Every row gives one point. Each copy is the shape, with its points in the same order, turned, moved and blurred by noise. Say if it was mirrored as well.
In the rows, zero is written as 128.

Shape (8 x 2):
[[123 140]
 [135 120]
 [ 89 172]
 [145 180]
 [175 129]
 [ 74 162]
 [ 85 153]
 [167 131]]
Copy 1 (8 x 2):
[[127 145]
 [135 124]
 [103 183]
 [157 180]
 [174 121]
 [ 86 181]
 [ 92 164]
 [167 126]]
Copy 1 is: only turned
Copy 2 (8 x 2):
[[115 139]
 [131 120]
 [ 81 167]
 [134 181]
 [172 133]
 [ 68 159]
 [ 78 144]
 [164 135]]
Copy 2 is: only turned
Copy 3 (8 x 2):
[[115 156]
 [117 127]
 [ 96 199]
 [154 183]
 [170 125]
 [ 85 191]
 [ 90 179]
 [160 134]]
Copy 3 is: only turned
Copy 4 (8 x 2):
[[115 102]
 [135 133]
 [ 93  76]
 [152  70]
 [172 125]
 [ 67  82]
 [ 86  96]
 [161 121]]
Copy 4 is: mirrored

Shape (9 x 3):
[[ 71 124 119]
 [ 82 113  65]
 [161  92 124]
 [124 222 140]
 [159 113 164]
 [111 169 119]
 [ 84 135 129]
 [120 141  90]
 [156 174 102]]
Copy 1 (9 x 3):
[[151  91 121]
 [134  86  73]
 [ 75 145 124]
 [205 188 134]
 [ 90 167 162]
 [169 150 120]
 [152 108 134]
 [142 132  95]
 [148 185  97]]
Copy 1 is: mirrored
Copy 2 (9 x 3):
[[ 70 146  99]
 [104 116  62]
 [122  80 150]
 [151 215 147]
 [114 105 185]
 [130 168 126]
 [ 83 155 119]
 [130 131 100]
 [172 147 127]]
Copy 2 is: only turned

Shape (7 x 4):
[[116  98  95 146]
 [ 97 152 175 164]
 [118 165 112  92]
 [138 147 165 177]
 [162 139 107  56]
 [161 148 125 109]
 [ 83 129 203 161]]
Copy 1 (7 x 4):
[[179 119  92  97]
 [109 172 161 113]
 [158 130 116 178]
 [163 171 174 110]
 [172  85 126 194]
 [185 121 148 158]
 [105 154 183  82]]
Copy 1 is: mirrored
Copy 2 (7 x 4):
[[120 168 149 125]
 [136 101  77 128]
 [169 138 128  61]
 [157 103 102 154]
 [180 126 188  55]
 [184 121 154  98]
 [102  75  78 130]]
Copy 2 is: mirrored
Copy 3 (7 x 4):
[[143 138  79 162]
 [ 77 100 140 157]
 [ 89 155  90 108]
 [115  81 144 142]
 [130 188 102  74]
 [128 139 115  91]
 [ 79 117 172 186]]
Copy 3 is: mirrored
Copy 4 (7 x 4):
[[106  94 102 163]
 [ 99 178 154 145]
 [110 132  97  82]
 [138 179 130 164]
 [159  90  89  71]
 [152 134 100 110]
 [103 167 195 149]]
Copy 4 is: only turned
